Rows are points. Each copy is the shape, with its points in the same order, stretched, turned, moved and blurred by noise. Say if it was mirrored as well.

Shape (6 x 3):
[[ 39  47  -4]
 [-65 -46  13]
 [ -1  15 -25]
 [  2  22 -15]
 [-24 -51 -12]
 [ 30  20   6]]
Copy 1:
[[ 30  73  10]
 [-91 -57 -28]
 [  7  13 -22]
 [  5  31 -14]
 [-41 -52 -16]
 [  5  47  15]]
Copy 1 is: only turned
Copy 2 (6 x 3):
[[ 68  -5 -21]
 [-72  64 -17]
 [ 13  -3 -42]
 [ 23   5 -39]
 [-59   8  -5]
 [ 38   2  -5]]
Copy 2 is: only turned
Copy 3:
[[ 38  55 -27]
 [-41 -40  53]
 [ 30  19   6]
 [ 25  28   1]
 [ -2 -44  18]
 [ 19  33 -24]]
Copy 3 is: mirrored

Shape, 9 rows:
[[-24 -62  50   0]
 [ 28  12 -34 -42]
 [ 31  14  33  28]
 [-42 -51  17  11]
 [ -3  53  -7  55]
 [ 17 -50  14 -25]
 [ -9  34  37 -29]
 [-47   0 -70  -9]
 [ 18 -11  38  19]]
Copy 1:
[[ 30   4 -55  -4]
 [-16 -15  24 -43]
 [ 29 -21  11  24]
 [ -9   8 -58   2]
 [-25  -6  24  40]
 [ 17 -29 -24 -32]
 [  7  45  27 -17]
 [-80  18 -24 -26]
 [ 26 -14   1  17]]
Copy 1 is: mirrored
Copy 2:
[[  4  80  86   0]
 [  0  21 -25  30]
 [ 30 -19  67   7]
 [-17  61  67 -17]
 [ 13 -71  38 -29]
 [ -7  77  52  37]
 [ 47   2   5 -20]
 [-49  28 -23 -19]
 [ 11   9  73   9]]
Copy 2 is: mirrored
Copy 3, 9 rows:
[[-52 -55  13 -10]
 [ 33   3 -51 -26]
 [ 29 -47  37 -13]
 [-45 -34   0  18]
 [ 45   0  37  43]
 [-11 -51 -24 -31]
 [  0  26  14 -26]
 [  1  36 -59  50]
 [  6 -56  29 -12]]
Copy 3 is: only turned

Shape (10 x 6):
[[ 15 -29 -37  33  -3   8]
 [  2  -6 -71 -33  -1 -12]
 [-12  62  30  47  11  34]
 [-13  14  47  30 -42  54]
 [-34  45 -18   2  14 -16]
 [ -3 -34 -35   9  14 -33]
 [-26 -37 -51 -19   7 -30]
 [-23  51   9  16  34  36]
 [-25  19  -3 -17  40  22]
 [ 62 -58  10 -30 -47 -20]]
Copy 1, 10 rows:
[[ -4  23 -27   7  22  16]
 [  6  61  21  26  17 -50]
 [-48 -70 -44  75 -40  -3]
 [-73 -35 -58   3 -66  13]
 [ -7 -28 -19  66 -11 -64]
 [ 30  10 -16  -2  28 -28]
 [ 30  37 -12  -5   3 -55]
 [-20 -41 -38  84 -46 -17]
 [ 13 -12  -7  58 -52 -24]
 [-26  22  43 -86   7  17]]
Copy 1 is: mirrored
Copy 2:
[[ 11  30   5  -6  43  10]
 [-21 -11 -35 -65  37  18]
 [-13 -21 -50  53  -2  24]
 [  3  16  13  48 -32  39]
 [-42 -51 -54  -8  27  17]
 [  8  -9  11 -25  57   0]
 [ -3 -13   6 -50  57  14]
 [ -7 -41 -62  29   2  41]
 [ 12 -38 -41  -6  17  34]
 [ 39  47  59 -28 -11 -32]]
Copy 2 is: mirrored
Copy 3, 10 rows:
[[ -4  -5  -6  42  -6  44]
 [ 48  52   5   6 -32  25]
 [-82 -53 -73 -13 -14  21]
 [-80 -58  -3  36 -22 -12]
 [-13  27 -62 -21 -10  -7]
 [ 35  26  -9  26  11  15]
 [ 45  64   8  19   4  -2]
 [-61 -24 -52 -33 -10  26]
 [-20   5 -14 -30  -4  20]
 [ 69 -36  83  59 -27  10]]
Copy 3 is: mirrored
Copy 4 (10 x 6):
[[ 37 -59   1 -37   2  -9]
 [ 60  19 -17 -58  -1  16]
 [-24 -39 -15  23  65   6]
 [  1 -51  15  60  23  14]
 [  2   5 -57 -26  37  22]
 [ 20 -36 -21 -62 -19 -10]
 [ 35  -5 -25 -59 -25  15]
 [-24  -5  -6  -5  61  29]
 [-15  30   0 -28  35  38]
 [ 49 -16  25   1 -48 -59]]
Copy 4 is: only turned

Shape, 11 rows:
[[ 32   3 -28  -7  26 -16]
 [-12   1 -15   1  16 -23]
 [-47 -23   2 -28   9  38]
 [ -9  26  33   9 -25   4]
 [-34  19  -2  -4   8 -11]
 [-18   3  -4 -10  42 -24]
 [ -9  14 -19 -13  18 -15]
 [ 25 -14 -22  46 -34 -69]
 [-35 -25  23   6  32  46]
 [ -5   1 -44  35  41 -31]
 [-50 -30  51 -35  38  37]]
Copy 1, 11 rows:
[[ 19  24 -33  17  47 -17]
 [ 13  -1   5 -14  28   1]
 [-29 -26  69  14  30   4]
 [ -2 -24  30  18 -44 -13]
 [ 12 -21  34 -16   9  -7]
 [  4 -30   0 -17  55 -14]
 [ 26  -8   5  -5  37 -12]
 [ 35  58 -33 -12 -27  36]
 [-69 -36  34   3  29  -9]
 [ 11  31 -34 -43  49 -11]
 [-65 -95  56  19  48 -11]]
Copy 1 is: only turned
Copy 2, 11 rows:
[[-32  -5  27 -24  13  21]
 [ -4  -3  16 -40 -16 -13]
 [ 53 -48 -18 -18 -30 -57]
 [  0  11  -4  15 -50  -1]
 [ 13  -5  -6 -38 -38 -20]
 [-16 -19  13 -51 -16 -23]
 [ -3  -6   2 -41 -13  -5]
 [-21  62  53 -16  -1  12]
 [ 20 -62  21   5 -43 -40]
 [-22  -6  54 -51 -10  18]
 [ 24 -70 -13 -10 -41 -88]]
Copy 2 is: mirrored
